Rows are points. Each table stands for the endless flat space through its points: a line for two points, a plane for three, and so on. The two share one point or none. Which?

First (2 x 3):
[[-2.6  1.9  3.2]
 [-3.6  3.1  3.2]]
Second (2 x 3):
[[-3.3  1.6  2.0]
 [-0.9  1.0  4.4]]
They share: [-2.1  1.3  3.2]

First (2 x 6):
[[ 0.7  2.1  2.0  1.7  1.3 -0.6]
 [ 1.1  2.5  2.0  1.2  0.7 -1.2]]
Second (5 x 6):
[[ 2.5  2.0  3.1  2.5  0.6  0.5]
 [-2.6 -0.7  4.1  3.8  0.0  3.2]
 [ 3.0  3.2  0.5  3.5  3.0 -2.5]
 [-2.1 -1.3 -0.5  3.0  2.2 -0.4]
 [-1.4  0.5  0.3  3.2  3.4 -0.4]]
They share: [-0.1  1.3  2.0  2.7  2.5  0.6]

First (6 x 9):
[[ 0.5 -0.5  4.7 -1.0  3.9  0.7 -2.8 -1.8  4.1]
 [ 0.0 -1.4  1.5 -1.8 -0.3 -0.4 -3.3 -1.6  1.2]
 [ 1.3  1.1  7.0  1.0  4.9 -3.2 -2.8 -1.7  2.5]
 [ 0.7  0.0  4.7 -0.6  0.0 -1.0 -2.6  0.1 -0.1]
 [ 0.7 -1.6  0.4 -2.8 -5.5  1.3 -3.0  0.5 -2.2]
 [ 0.2 -1.1  0.9 -1.7 -3.8 -2.0 -3.3  0.0 -2.4]]
Second (3 x 9):
[[ 0.6 -1.6  1.4 -0.4  0.0 -2.4 -3.5 -0.6  1.0]
 [-0.2  1.0  1.6 -0.8 -2.0 -1.2 -2.3  1.0  0.8]
 [ 1.0  0.3  2.9 -0.6 -1.0 -1.0 -3.3 -0.2 -1.3]]
They share: no point

First (2 x 12):
[[ 0.0 -3.3  3.9  1.6  1.1  2.0 -0.8  4.7  2.8  4.4 -1.1 -3.0]
 [-0.5 -2.6  3.1  1.0  1.5  1.2 -1.2  3.9  2.9  3.6 -1.3 -2.8]]
Second (4 x 12):
[[-0.4 -2.7  2.2  0.2  1.3 -0.3 -1.1  3.3  2.0  2.9 -0.9 -2.9]
 [ 2.0 -4.4  2.9 -1.7 -0.3 -2.1 -0.4  3.5  2.8  2.3 -1.3 -3.2]
 [-2.0 -0.7  3.1  1.3  3.3  0.1 -2.9  2.8  1.8  2.5 -0.2 -1.9]
 [-1.2 -1.0  4.8 -0.4  3.3 -1.3 -4.0  1.8  3.4  1.1 -0.6 -1.2]]
They share: no point

First (2 x 18):
[[ 1.0  1.8  2.8 -1.3  3.3 -1.3  0.5  3.9  0.2 -1.4 -2.3  0.8  2.1  0.1
  -3.0 -2.6  1.3 -2.8]
 [ 0.9  1.4  2.3 -1.3  4.2 -0.8  0.2  4.8  0.0 -1.9 -3.0  1.4  2.8  0.7
  -2.9 -1.9  0.9 -3.1]]
Second (3 x 18):
[[ 0.2  1.2  4.5 -1.6  3.2 -3.9  1.1  5.0 -0.4 -0.6 -3.6 -1.4  2.0  1.0
  -4.5 -4.5  1.7 -0.9]
 [ 0.2  2.0  3.7 -0.3  2.9 -2.6  0.9  3.9 -0.1 -0.1 -1.6  0.0  1.4  0.4
  -3.2 -3.2  1.7 -1.7]
 [ 1.8  2.0  3.7 -2.5  0.7 -2.4  1.3  3.3  0.5 -3.1 -4.0 -0.4  1.8  0.0
  -2.2 -5.4  3.3 -1.7]]
They share: no point

First (3 x 24):
[[ 1.6 -1.9  0.5  1.9  0.9 -1.0  1.4  0.7 -2.0  3.1 -3.4 -0.8  0.2  0.4
   1.2 -3.2 -1.2  2.1  3.1  2.0 -1.0 -2.0 -0.3  0.1]
 [ 4.4 -1.5  1.2 -0.1  3.6 -1.4  4.3 -0.8 -1.7  3.8  0.4 -0.5 -1.6 -4.2
   4.7  3.5  0.1 -1.3  1.0  0.3 -3.0 -0.3  0.5  4.5]
 [ 2.6  0.6 -1.5 -1.6  0.9 -2.0  1.9  0.7 -3.5  1.1 -1.4 -2.3 -2.8 -3.6
   3.2  0.8  1.3 -0.4  3.1  0.0 -1.5 -3.0  0.2  3.6]]
Second (3 x 24):
[[ 4.0 -1.3 -1.2  1.1  2.4 -4.0  4.5 -1.8 -1.3  1.6 -0.6  0.3 -2.2 -4.2
   4.1  3.3 -0.1  1.5  1.4  1.7 -0.6 -1.3  1.3  0.3]
 [ 3.6 -0.1  1.2 -0.9  0.4 -2.0  0.9 -0.6 -2.1  4.4 -3.0 -2.9  0.6 -1.0
   0.9  0.5  2.7  0.3  4.2 -0.3 -0.6  0.7 -1.9  3.5]
 [ 2.1 -2.4 -1.4  2.0  3.7 -1.3  5.0  0.7 -2.3  0.5  0.4  1.5 -3.7 -4.2
   5.7  0.4 -3.6  0.6 -0.1  2.6 -3.0 -4.6  2.9  0.7]]
They share: [ 2.8 -1.1  0.2  0.3  1.8 -1.4  2.5  0.2 -2.3  2.8 -1.6 -1.1 -1.2 -2.2
  2.9  0.1 -0.1  0.3  2.4  0.9 -1.8 -1.7  0.1  2.5]

First (7 x 24):
[[ 2.8 -0.5 -3.3  4.8  4.1  3.9  4.8  3.4 -0.3 -3.3  1.0  1.1  2.0  2.0
   1.9 -1.5  4.0  0.0 -4.2 -4.1  0.8 -3.4 -1.9 -3.1]
 [ 1.2  4.1 -7.8  1.8  5.7 -1.6  5.0  3.2  3.8 -2.4  2.2  3.1 -1.5  1.3
   3.3  0.2  3.4 -4.6  0.9  3.0  3.2 -2.5 -2.6 -4.8]
 [ 2.3 -3.0  1.2  1.6 -0.2  2.1  0.3  1.4 -2.9 -2.7  0.8 -0.3 -1.2  2.1
   1.0 -2.0  2.9  0.5 -4.1 -5.7 -1.6 -3.8 -1.7  0.9]
 [ 2.0 -3.1  0.3  0.2 -0.9  0.1  1.6 -1.4 -3.9 -1.3  3.4  0.5  0.8  0.8
   1.3 -0.5  3.2 -1.0 -2.2 -1.1 -1.0 -3.4 -0.1  4.1]
 [ 2.4 -0.8  2.4 -0.1 -0.1 -4.5 -2.0  3.6 -0.7  0.6 -0.9 -1.4 -6.7  1.0
   0.2 -4.9  2.9 -0.6 -1.3 -3.2 -1.9 -4.6 -1.9 -1.2]
 [-1.3  4.4 -5.7  1.6  6.2  0.2  4.4  5.2  3.9 -0.3 -2.5  2.1 -1.3  0.6
   2.2 -0.2  1.6 -1.7 -3.6  3.3  2.8 -0.6 -4.6 -5.8]
 [-1.6  2.9 -2.5  1.9  4.3 -1.8  2.8  3.4  2.2  1.9 -2.6  2.0 -1.2 -0.1
   0.2  0.3  2.4  1.1 -4.8  4.7  0.6 -3.5 -4.2 -2.3]]
Second (5 x 24):
[[ 1.0  5.5 -5.7  0.1  1.4 -1.6  7.3 -2.4  3.5 -0.9 -3.1 -0.1 -4.5  2.4
  -1.1 -4.6  0.6 -0.6  4.0 -1.5  0.5 -1.9 -2.0  3.5]
 [ 3.0 -2.5 -1.3  2.3  2.5  0.6 -1.1  8.6 -1.9 -6.0  4.0  1.6 -0.4 -1.7
   4.1  2.6  5.1 -4.6 -6.7 -0.5  1.6 -5.0 -2.8 -8.4]
 [ 3.4 -4.1 -0.5  5.1  1.9 -5.0  4.1  5.0 -4.7 -4.2 -2.6  4.6 -2.6 -1.1
  -2.3  2.2  7.7 -7.0 -1.7 -2.1 -2.6 -2.0 -3.2  0.2]
 [-0.2 -2.9 -2.3  6.9  9.7  2.8  4.1  1.4 -1.1  4.2  4.0  1.6 -3.2  4.9
  -0.5 -3.2  2.9  0.8 -2.9 -5.1 -1.4  1.0  1.6 -1.0]
 [ 1.3 -0.6 -2.7  4.0  4.9 -0.2  4.2  1.9 -0.4  0.0  0.5  1.7 -2.8  2.5
  -0.2 -2.1  3.5 -1.5 -1.2 -3.0 -0.7 -1.3 -1.1 -0.5]]
They share: [ 1.9  0.7 -2.9  2.1  3.1  0.1  2.6  3.2  0.7 -2.1  0.7  1.0 -1.7  1.6
  1.9 -1.7  3.2 -1.6 -2.0 -1.8  0.7 -3.2 -2.3 -2.8]

First (5 x 24):
[[ 0.9  2.8 -3.8  1.6 -3.1 -1.9  0.2  2.8 -2.3  2.2 -0.9 -2.1  2.6 -1.6
  -3.8 -0.5  2.5  2.2  0.3 -2.1 -2.0 -4.0  1.7  0.3]
 [ 3.0  0.0 -1.2 -3.7  0.1 -0.1  0.0 -1.0  0.5 -3.8  2.4 -3.0  2.7  0.9
   1.5  3.9  6.1  2.8 -3.1  1.7 -3.8 -3.8 -2.5  1.6]
 [ 1.3  3.4 -4.7  3.9 -4.1 -2.6  1.4  4.4 -2.3  4.6 -1.8 -1.9  1.8 -2.3
  -5.5 -2.2  2.7  2.3  0.1 -3.5 -3.0 -3.3  2.7  0.3]
 [ 2.3  0.0 -2.9 -2.4 -4.7  1.4 -2.3  0.5 -3.7 -1.8 -2.6 -5.3  2.0 -4.5
  -0.6  1.2  1.7  3.2 -1.0 -3.0 -1.9 -1.1  2.9  0.5]
 [ 0.0  3.2 -6.3  3.3 -5.1 -1.6 -2.3  3.7 -3.7  4.2 -4.1 -3.4  0.1 -4.8
  -5.1 -4.4  0.9  1.2  1.0 -6.6 -1.1 -2.1  4.7 -1.0]]
Second (6 x 24):
[[ -1.7   1.4 -12.2   0.9  -2.1  -2.9  -5.0   0.9  -7.0  -4.0  -4.5  -6.5
    5.8  -5.2   3.1  -1.6   0.8   1.2  -3.3  -1.9   3.3  -2.1   6.3  -0.9]
 [  3.8  -2.7  -7.0   6.2  -6.2  -2.8  -6.0  -1.2  -6.0   1.6  -0.1   0.2
    3.4  -0.9  -2.1   0.7   1.6   1.3  -3.8  -2.5  -1.1  -2.8   2.7   1.2]
 [  0.6   1.0  -6.7  -4.6  -1.5  -3.8  -3.1   2.6  -2.1  -2.2   2.6  -2.8
    4.3  -4.6  -2.1  -0.2  -1.2   4.7  -2.5  -3.0   0.9  -1.3   0.8   3.0]
 [  2.1   3.8  -2.4   2.3   0.0  -2.5  -2.0  -2.2  -2.9   2.0  -2.2   0.3
    6.6  -3.4   0.2  -5.2   2.1  -2.7   3.2  -6.3  -3.5  -4.2   2.3   0.5]
 [ -1.8  -1.5  -5.2   1.2  -5.6   0.7   2.6   0.6  -1.5  -1.0  -2.1  -4.5
    2.9  -5.6  -1.9   1.7   1.4   3.1  -3.1  -0.1   0.1  -6.5   3.6  -3.8]
 [  1.0   3.9  -0.9  -5.4  -1.7   0.7   3.4   3.7   0.6  -0.9   0.7  -4.7
    2.3  -3.9  -1.7   1.1   2.1   4.9   0.8  -1.1  -2.6  -4.4  -0.9   0.7]]
They share: no point

First (5 x 24):
[[ 0.3  3.4 -2.1  2.4 -0.4 -2.9  2.3 -1.6 -1.8  0.0  2.3 -4.7 -2.5 -0.7
   2.5  3.0  4.5 -3.9 -1.6 -2.0 -2.3 -0.2  0.6  0.1]
 [-0.6  3.8 -0.5  2.7 -4.7  0.2  3.8 -1.1 -1.9 -2.8  2.0  1.6 -6.5  1.1
  -0.6  2.8 -1.1 -2.2 -1.2  2.1  0.7 -4.3 -3.7 -0.5]
 [ 2.9  3.9 -3.4  3.4  0.5 -2.3  7.1  0.6  1.8 -4.4  1.2 -2.1 -2.1 -3.5
   2.2  7.4  1.1 -5.6 -3.1  1.6 -2.2  1.3  0.5  2.6]
 [ 2.1  3.5 -1.4  2.6 -2.7 -1.1  5.1  0.2  0.2 -3.6  1.6  1.1 -4.1 -0.3
  -1.0  3.8 -0.9 -3.2 -1.1  3.2  0.6 -2.3 -3.1 -1.0]
 [ 0.5  3.4  1.3  3.3 -4.9 -2.6  0.8  0.5 -1.6  2.0  3.1 -1.5 -6.4  2.4
  -2.2 -2.7  1.3 -0.7 -0.4 -3.4 -1.6 -6.6 -1.1 -1.9]]
Second (7 x 24):
[[ 5.0  4.0 -0.3 -2.2 -0.6  0.5  5.3 -4.6  2.0  1.8  4.2 -0.7  1.1  6.4
  -2.0  2.6 -0.1 -5.5  3.1  2.6  2.3  0.7 -2.0 -2.4]
 [ 0.5  2.6 -3.0  1.7 -3.3 -2.6  7.0 -5.9  0.1 -1.9 -0.2 -1.7 -2.1 -0.4
   1.7  0.2 -0.8 -6.4  2.7 -0.4 -3.8  3.4 -3.4 -5.3]
 [-1.5  2.5 -2.0  5.6 -1.5 -3.3  2.8  0.7 -3.1 -3.7 -1.0 -1.6 -3.2 -4.2
   3.4  2.6  5.6 -2.2 -3.1  0.4 -5.2 -0.1 -5.0 -1.6]
 [ 1.5  8.8 -2.5  4.9  0.9 -1.6  7.1 -1.9 -4.5 -2.5  1.6 -2.1  2.3 -2.1
   3.7  2.8  4.7 -2.8 -0.5 -0.9 -5.4  3.7 -4.1  2.2]
 [-0.8  3.0 -2.5  7.4 -2.4 -0.7  7.9 -2.0 -3.6 -4.0  1.8 -4.5 -2.5 -3.8
   3.0  5.6  2.7 -3.7 -1.1  1.8 -2.7  1.5 -6.0 -1.2]
 [ 1.7 -0.7 -3.7  2.5 -0.7 -2.3 -2.5  3.0 -2.5 -5.9  0.7 -0.4 -5.8 -3.1
   2.5  1.7  2.7 -2.5 -1.6  6.6  2.6 -5.3 -5.8 -2.1]
 [ 5.0  5.1 -1.9  1.6  3.2  0.6 -0.7  3.5 -3.4 -2.6  3.5  0.0  0.0  0.0
   2.6  4.5  5.9 -0.8 -2.6  6.1  2.9 -4.3 -5.7  4.3]]
They share: no point

First (7 x 24):
[[ 2.0  8.1  3.4 -0.9 -0.8  0.7  6.9  7.4  1.6  0.5  1.7 -3.3 -0.1 -2.3
   2.8 -0.5  4.8  2.2  3.3 -1.5  0.8  2.2  1.8 -0.3]
 [ 3.2 -5.4 -3.5 -2.9  5.5 -2.9  5.1 -1.5 -2.9 -6.8 -2.5  4.1  2.5 -1.4
  -2.3 -0.5 -1.5 -2.7 -2.7 -0.2 -6.9  0.0  3.7  1.5]
 [ 4.0 -2.5 -1.6 -1.0  3.4  0.1  3.9  0.3 -4.5 -7.2 -2.7  0.1  6.0 -2.9
  -4.8 -3.1  1.2 -1.4  1.3 -4.9 -4.6  2.9  2.7  2.9]
 [ 3.3 -1.6 -2.6 -2.1  3.0 -2.1  4.5  1.2 -0.4 -3.6 -1.8  2.5  2.6 -2.1
  -1.4 -1.8 -0.6 -2.8 -2.0 -0.8 -5.3  0.4  4.2 -0.7]
 [-1.2  0.0 -2.8 -3.5  0.6 -5.7  3.2 -0.4 -0.8 -1.4 -1.0  0.8  0.7 -0.6
   1.6  1.3 -1.3  0.7  2.2  1.6 -1.8 -1.7  5.2  0.0]
 [ 6.7  1.4  0.7 -0.1  0.9  4.7  4.1  6.8 -0.4 -3.8 -2.1  0.1  5.9 -5.8
  -5.8 -6.9  3.5 -0.9  0.2 -4.4 -4.9  5.8  1.9 -0.2]
 [ 4.0 -2.6 -0.8 -1.5  3.7 -0.5  2.2  0.1 -5.4 -7.2 -2.7  0.4  5.2 -4.1
  -5.3 -1.8  0.8  0.0  0.7 -3.6 -4.5  2.5  2.1  2.9]]
Second (4 x 24):
[[ 2.2  1.5 -0.8  0.7  3.1  0.0  0.8  2.1  1.8 -1.9 -2.1  2.5  2.7 -2.8
   2.1 -2.1  2.1 -4.2  3.4 -5.4 -5.5  1.6  5.4 -1.1]
 [ 3.7  0.6 -2.1 -0.9  2.2 -1.7  2.8 -0.3 -1.1 -5.1 -1.3 -2.7  2.5 -2.4
   0.1 -0.5  3.8 -0.5  1.2 -3.5  0.1  3.4  3.0 -4.0]
 [ 1.6 -0.3 -1.9 -0.7  2.2 -1.9  4.2  3.3 -3.4 -1.4  0.4 -0.4  3.8 -2.6
  -2.2 -1.9  1.0 -0.1 -1.0 -2.2 -2.4  0.7  3.6  0.9]
 [ 2.9  2.2  1.1 -2.1  1.0 -0.9  2.0  1.3  1.3 -3.1 -1.3  0.1  1.3 -2.8
  -0.3 -0.9  1.0 -1.7  2.0 -1.9 -3.1  0.2  2.6 -2.0]]
They share: no point

First (4 x 24):
[[ 4.0 -5.5  2.0 -0.1 -2.1 -0.7  0.6 -0.9  0.7 -1.1 -0.6  1.4 -3.5  2.6
   0.1  1.8 -2.1  1.3 -4.0  1.1 -0.8 -3.6 -4.1 -2.1]
 [ 1.0 -4.8 -1.0 -0.4 -2.1 -1.1 -0.4  0.0 -1.5 -1.1 -3.2  5.0 -2.2  2.1
  -3.7  4.9  0.7 -0.8 -4.3  1.2 -0.2 -1.0 -4.6 -2.2]
 [ 1.1 -0.9 -4.7  1.9 -4.0  0.9 -0.7 -1.8  0.2 -2.6 -2.8  5.6  0.0  0.0
  -6.3  2.8 -0.2 -2.9 -1.3 -1.4 -2.2 -0.6 -2.9  0.6]
 [ 3.1  2.7 -2.5  7.1 -3.9  2.2 -2.8 -0.6  3.3 -4.7  2.5  2.0 -5.5  4.5
  -2.8  0.1 -2.0  2.5  3.5  1.2  0.7 -3.4  1.4  3.8]]
Second (4 x 24):
[[ 5.6 -5.0 -1.5  4.9 -3.8  1.2 -0.5 -0.6  2.5 -1.8 -2.8  0.4 -4.6  0.5
  -3.4  2.3  0.2 -0.6 -1.5  1.3 -3.0  0.4 -5.0 -2.5]
 [ 0.1 -0.5 -0.9 -1.4 -1.7 -2.7  0.9 -1.5  0.6 -3.5  2.4  6.3 -2.8  5.5
  -0.2  0.9 -3.9  1.4 -1.1  0.7  2.2 -7.0  2.3  1.4]
 [ 3.0  1.7  3.2 -0.7 -1.9  1.7 -1.2 -1.5  0.3 -2.5  1.2  1.8 -1.9  2.4
  -3.1  2.0  0.7  1.3 -4.6 -2.1  2.6 -5.2 -1.5  5.1]
 [ 1.0  0.8  0.6 -2.1 -1.4 -2.1  1.0 -1.8  0.9 -3.6  2.5  5.4 -2.7  4.8
  -1.1  1.1 -2.2  1.1 -2.6 -0.5  3.2 -7.4  2.5  3.2]]
They share: [ 3.0 -2.5 -0.6  2.1 -2.9  0.3 -0.6 -0.9  1.1 -2.3 -0.4  2.6 -3.3  2.6
 -2.1  1.8 -1.5  0.7 -1.6  0.7 -0.6 -2.8 -2.5 -0.1]

First (4 x 24):
[[-1.9  1.7 -1.4  1.3 -1.3 -1.6  3.3 -1.3  2.5 -1.9  0.6  3.6  2.9  4.4
   2.1  0.4 -0.3 -3.0  3.3  3.9 -2.3  1.6 -2.1  1.5]
 [-1.1  0.1 -7.2  4.5 -0.3  0.6  1.5  1.5  3.7 -0.3 -5.8 -2.2 -1.1 -0.4
   4.3 -5.8  1.3 -1.6 -3.1  6.3 -3.5  4.0 -4.3  4.1]
 [-2.1  5.8  5.0  3.7  0.9 -0.1  3.4  2.0  2.4  1.9  4.5  4.0  7.1  7.0
   0.2  2.5  2.4 -5.3  6.3  0.1 -2.6  0.1 -0.5 -1.6]
 [-1.7  3.4 -0.3  4.2  0.6  0.3  2.4  2.1  3.1  1.2 -0.1  1.1  3.4  3.5
   2.2 -1.3  2.2 -3.7  2.0  2.7 -2.9  1.9 -2.2  0.8]]
Second (5 x 24):
[[-2.1  1.7 -2.2  1.7 -0.4  0.4  4.1 -0.8  2.4  1.9  0.1  3.4  2.4 -0.1
   1.3 -3.5  3.7 -7.0  0.8  3.3 -4.4  0.0 -3.5 -3.4]
 [-0.9 -1.6  1.7  3.8 -1.0  0.8  2.1  5.4  2.3 -2.3 -5.2 -2.3  1.1  2.0
  -0.1 -5.0  1.8 -4.0  1.5  4.5 -5.9  5.6 -0.1  0.0]
 [-4.5  3.3 -1.6  7.3  0.1  0.1  0.5  2.4  1.4 -2.6 -2.1  1.1  0.7  3.3
   1.3 -3.1 -0.6 -3.4  2.8  0.4 -4.6  0.7 -0.3 -1.3]
 [ 0.4 -0.3 -1.7 -2.3 -0.4  1.9  3.6  3.7  3.9  3.9  0.6  1.4  5.9  2.9
   4.3 -1.5  3.7 -4.0 -1.2  6.3 -0.9  4.5 -3.0  1.1]
 [-2.2  1.7 -3.3 -0.7  0.4  3.9  2.1  4.0  3.3  5.0  1.2  1.9  6.9  3.9
   4.2 -1.2  2.8 -3.4 -1.3  3.1 -0.3  2.0 -1.2 -0.8]]
They share: no point

First (4 x 24):
[[ 1.1  1.2 -1.7 -0.5  2.9  0.1  5.6  2.3 -2.7  1.8  0.7 -1.0  1.3 -1.2
  -2.7 -1.4  1.2 -0.9  1.8 -1.9 -3.1  2.3 -0.5  2.3]
 [ 2.5 -0.2  0.6 -4.9  0.0 -3.1  1.2  5.2 -1.7  3.0 -1.8 -4.2  1.5 -1.0
   1.1 -2.7 -3.0  3.8  2.4 -1.2 -2.3  4.0 -2.3  3.2]
 [ 2.7  2.6 -2.3 -4.2  3.0 -2.5  4.5  4.0 -1.3  0.3 -0.2 -1.8  1.7  0.4
  -2.3 -1.1 -2.1 -0.7  2.2 -0.6 -3.6  3.7  0.9  0.0]
 [ 5.5  5.2 -1.5 -4.3  3.3 -4.3  3.0  3.1 -3.5  0.0 -0.9 -4.2  5.7  0.8
  -0.7  1.8 -3.0 -0.7  5.4 -1.5 -2.9  3.7  4.3 -2.5]]
Second (2 x 24):
[[ 1.8  2.3  1.6 -1.8 -1.2 -1.3  2.4  0.7 -1.6  3.9  0.1 -0.6  2.0  0.4
   0.4 -2.3 -1.8  2.6  4.0 -0.3 -0.3  2.8 -3.0  0.9]
 [ 1.9  1.8  1.0 -1.8 -0.3 -1.3  2.7  1.5 -2.1  3.5 -0.1 -1.4  2.1 -0.2
   0.1 -2.0 -1.3  2.2  3.6 -0.9 -1.0  2.8 -2.3  1.5]]
They share: [ 2.1  0.8 -0.2 -1.8  1.5 -1.3  3.3  3.1 -3.1  2.7 -0.5 -3.0  2.3 -1.4
 -0.5 -1.4 -0.3  1.4  2.8 -2.1 -2.4  2.8 -0.9  2.7]

First (6 x 24):
[[ 0.6  0.2  3.9 -3.5  2.5 -1.3  1.3  3.0 -5.7  2.2 -4.5  0.6 -4.8  4.6
   1.3  3.1  2.4 -2.8 -0.7 -1.1 -0.5 -0.4 -0.5 -0.4]
 [ 1.7 -1.7  1.8 -1.3  1.9 -0.2  3.2  2.6 -2.6 -1.0  0.2 -1.8 -0.1  0.9
   2.5  3.4  4.0 -3.3 -1.2  1.7  1.5  1.8 -1.0  1.9]
 [-0.1  4.0  4.5 -3.7  1.1 -1.1 -0.4  2.1 -4.8  4.9 -2.1  1.6 -4.7  5.8
   0.1  1.8  2.6 -1.5 -2.0 -4.2 -3.7 -1.5 -1.1 -1.6]
 [ 2.0  4.8  3.2 -4.9 -3.3 -1.3 -0.5 -1.9 -3.8  6.3  1.5  1.4 -0.8  3.2
  -2.1  1.2  2.2 -0.5 -1.6 -3.9 -3.2 -0.9 -3.9 -0.8]
 [ 3.1 -0.8  2.1 -4.6 -2.4 -2.0  2.2 -1.6 -5.6  2.6 -2.1 -0.5 -0.4  1.8
  -0.7  2.7  1.6 -3.0  0.3  0.7  1.7  1.4 -3.5  0.9]
 [ 5.7 -4.7  0.0 -3.3  1.3 -3.2  2.8  0.0 -6.4 -1.6 -4.4 -0.3 -0.9  1.7
   1.8  2.9  0.2 -4.7  3.6  2.6  4.8  3.4 -3.9  4.4]]
Second (5 x 24):
[[-0.1 -0.7  0.4 -0.7  2.8 -1.7  2.0  0.5 -3.9  3.2  1.0  2.7 -0.8  2.9
   2.4  4.3  4.0  2.5  0.6 -3.9  2.3  0.8 -6.6  1.9]
 [-0.9  0.0  2.7 -3.0 -1.3 -3.6  2.1  2.4 -2.9  3.0  0.8  1.9 -0.2  0.5
   1.8  3.4  0.7 -2.4 -3.5 -2.8  0.6  2.0 -2.0  0.0]
 [-0.3 -1.4  2.7 -3.2 -0.7 -2.5  1.6  2.4 -3.2  4.3  2.8  2.0 -1.6  0.4
   3.1  1.6  0.4 -2.9 -4.6 -2.8  0.8 -0.1 -3.1  0.8]
 [ 2.5 -1.1  2.2 -4.1  4.5  1.3  1.7  0.5 -5.8  3.6  3.2  1.1 -2.3  3.7
   4.0  0.7  4.9 -0.1 -0.2 -1.6 -0.7 -2.5 -4.9  3.2]
 [ 2.4 -0.5  2.5 -3.5  2.8 -0.1  0.9  1.4 -3.8  3.3  2.1  1.0 -2.2  1.7
   3.2  0.4  2.7 -1.9 -1.6 -1.8 -0.1 -1.1 -2.7  1.8]]
They share: no point
